Each point is reached from the start by the listed moves, each made 0, 1 or 2 times, or once backwards (-1), plus a little noise. Say if it took an odd or an even number of moves. Then give how often each move was made.
In the rows, 100 means zero.

Moves:
(1): 109,107,80
(2): 129,84,77
(3): 88,85,87
Start: 104,98,85
Points:
165,74,71 => even (-1, 2, -1)
83,77,92 => even (-1, 0, 1)
160,61,5 => even (1, 2, 1)
124,75,81 => even (-1, 1, 0)
183,89,30 => even (1, 2, -1)

Moves:
(1): 66,93,79,99,95,130,97,88,103
(2): 92,114,99,103,74,72,103,103,93
(3): 110,102,93,94,122,89,90,107,102
(4): 111,90,97,93,105,94,88,91,100
(5): 111,91,110,92,79,131,92,132,85
(6): 124,99,80,96,99,109,106,83,92
(7): 97,112,109,97,102,108,70,110,106
(8): 97,99,91,90,103,90,86,97,120
Start: 93,92,104,93,95,94,97,101,83
Points:
112,101,103,97,83,82,129,153,41 => odd (0, 1, 2, -1, 1, 0, -1, -1)
123,108,73,66,101,56,40,93,96 => even (0, 1, 1, 1, 0, 1, 1, 1)
141,77,146,75,59,62,89,187,47 => even (-1, 1, 1, 1, 2, -1, -1, 0)
74,99,27,64,11,163,82,128,49 => odd (2, 2, 1, -1, 2, 2, 0, 1)
65,96,111,89,5,116,59,116,40 => odd (1, 2, -1, 2, 1, 0, 1, -1)

Moves:
(1): 77,109,91,102,109,108,103,84,80,110,105,116,88,97
(2): 111,106,110,109,98,117,109,105,96,98,110,115,101,99
(3): 97,110,97,86,109,107,100,101,102,97,104,94,102,106
(4): 92,100,97,105,86,95,108,90,100,106,106,105,124,100
(5): 114,75,99,102,92,104,97,90,78,106,96,111,111,94
(6): 107,109,109,89,99,98,85,98,103,102,106,106,112,106
(7): 112,100,79,96,101,105,100,104,109,107,102,86,111,95
(8): 101,96,94,111,96,94,94,91,102,93,109,90,88,101
(9): 123,111,108,96,97,107,117,84,107,109,90,92,89,85
(10): 98,98,100,89,105,107,91,82,122,99,97,114,110,100
(11): 95,90,99,93,77,107,101,101,103,112,115,107,94,112
(12): 103,98,98,106,98,108,108,97,105,100,87,109,107,119
Start: 99,91,94,102,110,97,93,96,101,102,98,97,106,92
Points:
155,66,33,67,112,97,81,61,149,99,102,5,109,55 => odd (-1, -1, 2, 0, 1, -1, 2, 2, 1, 1, 0, -1)
132,87,120,96,56,163,115,63,65,149,145,166,95,97 => even (1, 2, 0, 0, 1, 1, 0, 0, 1, 0, 2, 0)
117,29,92,40,110,122,34,88,114,92,119,120,139,104 => odd (-1, 0, 2, -1, 2, 0, 0, 0, -1, 2, 1, -1)
151,55,96,69,60,125,46,73,194,112,104,130,136,159 => odd (-1, 0, -1, -1, 0, 2, 1, 1, 0, 2, 2, 2)
126,142,73,95,105,70,99,13,175,108,93,41,135,60 => even (0, -1, 0, 2, -1, 1, 1, 2, 2, 1, -1, 0)

Moves:
(1): 102,114,104,100,98,104,108,100,110,90,86,101,97,99,97,95,89,89,106,92
(2): 99,104,101,101,105,97,88,107,107,100,100,100,98,97,108,107,99,101,95,93
(3): 109,95,100,102,102,84,104,100,95,95,118,102,89,102,105,87,101,98,104,102
(4): 100,102,97,102,86,88,104,110,99,114,112,104,104,99,113,98,103,95,103,102
(5): 106,100,89,98,102,96,102,102,98,105,101,102,107,95,104,91,114,95,89,102
(6): 100,98,92,91,94,98,107,99,107,100,109,106,109,101,101,101,91,100,99,92
(7): 105,96,83,91,91,114,104,106,106,97,122,105,92,103,96,99,105,96,103,100
(8): 105,96,106,93,103,103,96,108,102,100,103,105,95,98,102,107,108,117,103,92
(9): 101,111,95,103,98,105,105,95,97,111,104,106,102,89,105,99,90,98,101,111
(10): 101,102,97,92,101,102,101,104,93,101,97,100,97,105,106,100,103,105,96,99
(11): 112,101,100,111,101,99,98,93,90,100,94,103,103,110,99,97,107,104,96,103
(12): 109,108,107,98,101,96,104,96,99,100,106,101,106,91,111,101,100,87,91,104
(13): 101,103,106,104,99,101,108,99,96,116,96,98,98,101,89,102,94,92,101,99
(14): 98,96,93,89,92,107,93,89,110,103,99,117,95,95,104,105,111,96,103,104
(15): 101,105,100,97,94,97,92,95,105,101,86,95,98,91,97,100,105,108,84,109
(16): 106,103,99,98,101,96,101,113,89,109,110,106,103,106,98,91,90,94,99,109
(17): 93,95,101,99,112,106,110,106,109,100,105,109,87,103,98,98,99,104,103,105
(18): 96,89,88,99,94,95,103,98,102,92,100,105,96,94,95,104,97,95,103,99
(19): 95,96,104,105,93,105,98,91,96,100,94,104,97,101,99,92,94,107,90,96
(20): 113,83,85,93,96,109,96,100,101,106,91,95,104,113,105,90,110,107,102,107
Start: 98,106,96,99,89,108,99,87,113,101,101,88,102,108,96,100,95,99,101,100
Points:
101,104,63,73,91,94,143,168,103,170,195,120,79,91,137,95,96,93,84,121 => even (-1, 1, 0, 2, 1, 0, 1, 1, 1, 2, -1, 1, 1, -1, 0, 1, 2, 1, 0, 0)
89,89,49,61,18,90,84,94,137,79,126,113,80,96,153,79,129,91,82,57 => even (1, 1, 1, 2, 1, 0, 1, 0, -1, 2, -1, 0, -1, 1, 0, -1, -1, 1, 2, 0)
123,89,65,80,27,133,80,21,127,71,33,112,124,73,115,92,138,107,50,100 => even (1, -1, -1, 0, 1, 0, 0, 1, 0, 0, 1, 2, -1, 1, 1, -1, -1, 2, 2, 1)
188,147,52,110,62,115,156,71,91,131,121,92,99,132,98,8,92,47,52,117 => even (2, 0, 2, 0, 2, 1, 2, -1, 1, 1, 2, 1, 2, -1, 1, 0, 0, -1, 1, 1)
131,42,27,57,65,147,69,134,171,90,137,121,91,141,116,117,149,145,108,76 => odd (0, 2, -1, 1, 0, 1, 2, 2, -1, -1, 1, 0, -1, 0, 0, 0, 1, 1, 0, 2)

Moves:
(1): 111,109,75,88,98,98,122,96,84,112,100,104,97,110,96,94,102,100,107,109,100,88,86,102,98,98,110
(2): 102,97,102,101,101,94,109,104,104,103,109,103,102,92,112,97,94,101,108,99,106,91,100,98,90,102,96
(3): 105,99,95,97,103,107,109,102,108,92,94,96,110,94,101,91,99,96,93,103,93,93,102,100,103,95,94
(4): 105,109,96,91,101,107,104,100,99,104,104,103,104,109,101,99,94,93,87,101,109,100,102,96,100,91,97
(5): 102,94,82,96,107,84,102,106,108,100,90,97,108,104,102,98,93,113,97,97,94,90,91,88,88,93,97
(6): 99,98,94,99,104,99,93,103,92,105,94,98,104,95,95,103,95,98,98,95,107,88,108,86,99,97,97
(7): 95,98,101,101,104,101,93,101,97,100,99,103,100,103,105,98,95,108,103,105,101,99,105,93,106,104,97
(8): 103,102,107,96,99,102,99,110,105,104,90,91,100,98,96,99,96,96,103,105,97,102,107,98,93,104,101
(9): 101,101,99,101,95,95,106,97,103,101,98,97,106,92,103,84,105,104,103,103,106,112,108,93,93,108,104
(10): 100,98,115,106,98,104,101,99,111,94,93,101,104,108,86,96,93,104,104,106,101,94,91,101,93,106,102
(11): 97,99,104,90,99,96,92,100,108,111,98,114,105,96,99,101,107,93,95,106,102,98,101,100,87,102,97
(12): 94,96,96,100,97,89,95,91,103,112,89,107,93,101,105,103,91,79,101,104,103,101,98,94,93,98,97
(13): 93,99,104,78,103,114,114,97,101,109,94,87,104,98,102,107,102,96,109,99,92,111,103,102,105,96,103
(14): 100,109,98,105,86,108,86,92,92,97,92,101,98,98,101,105,98,99,100,102,105,107,105,97,92,104,78
(15): 108,96,105,99,102,100,102,110,96,101,107,110,101,104,103,108,102,102,96,96,97,94,110,94,96,101,96
(16): 109,98,104,103,111,102,99,98,107,106,98,101,103,98,103,101,103,102,98,97,101,107,105,108,97,95,109
(17): 106,112,115,92,94,91,111,104,105,105,104,113,94,102,94,96,101,90,93,93,109,94,97,100,110,105,84
(18): 86,103,99,101,89,100,109,104,102,115,91,95,111,93,112,110,107,103,101,99,107,89,106,94,114,101,93
(19): 98,97,100,100,105,103,92,97,97,103,95,97,96,113,99,103,103,96,100,95,106,98,100,111,87,99,102
(20): 93,103,96,105,100,99,106,105,93,110,97,103,94,101,94,101,97,102,100,102,97,99,102,97,100,107,103
(21): 104,100,105,99,98,98,95,103,95,114,105,91,98,98,116,103,97,100,111,84,103,105,78,95,98,114,100
(22): 91,106,100,93,91,98,97,102,97,104,96,105,101,108,97,99,91,100,102,92,97,99,106,100,104,93,103
(23): 102,87,99,106,98,96,103,102,110,107,101,99,100,104,98,98,90,105,100,105,99,105,105,106,102,106,101
(24): 99,96,99,100,102,95,98,90,93,101,96,95,103,99,104,101,90,109,88,108,101,92,101,98,106,104,109
Start: 101,118,86,119,97,99,97,109,101,100,99,96,97,108,110,110,92,102,116,109,107,103,98,93,93,95,92
Points:
93,109,59,68,78,129,109,104,73,158,54,103,89,194,51,133,39,153,147,170,69,96,80,114,21,133,107 => even (2, 0, -1, 0, 1, -1, 1, 1, -1, 2, 2, -1, 2, 2, 1, -1, -1, -1, 1, 2, 0, 1, 2, 1)
79,85,74,56,156,65,98,160,68,166,82,67,96,112,128,142,37,167,140,95,57,69,104,45,78,121,134 => odd (0, 1, -1, -1, 2, 1, 2, 2, -1, -1, 1, -1, 2, -1, 1, 0, 0, -1, 0, 2, 1, 1, 0, 2)
117,130,140,91,65,71,182,176,119,195,106,100,145,115,125,104,43,147,136,94,146,33,123,50,105,133,114 => odd (1, 2, -1, 1, 0, 1, 0, 2, 1, 2, 0, -1, 0, -1, 2, 1, 1, 2, -1, 0, 1, 2, 1, 1)
28,122,82,128,37,41,77,102,103,170,48,146,100,119,140,119,6,78,48,119,169,31,187,44,145,102,7 => even (-1, 1, 1, 1, 0, 1, 2, 0, 0, -1, 0, 2, -1, 1, 0, -1, 2, 2, 1, 1, -1, 2, 2, 2)
85,122,86,65,115,102,120,88,97,185,82,92,137,123,122,90,107,87,135,115,189,70,64,53,32,112,115 => even (1, 1, -1, 2, 0, 2, 1, -1, 2, 2, 2, 0, 1, -1, -1, 0, 0, 1, 2, 0, 1, -1, -1, 0)
97,82,60,67,162,106,103,110,173,143,68,96,142,117,136,105,124,91,97,128,120,107,141,124,65,46,98 => odd (0, 0, 1, 1, 1, 0, 2, 0, 0, -1, 2, 0, 1, -1, -1, 2, 0, 1, 2, -1, -1, -1, 1, -1)
115,122,113,82,123,120,192,121,133,138,80,139,103,120,35,74,103,100,115,179,93,44,82,138,126,121,109 => odd (2, 0, 2, -1, -1, 0, 2, 0, -1, 2, 2, -1, 1, -1, -1, 1, 2, 0, 0, 2, -1, -1, 1, 0)
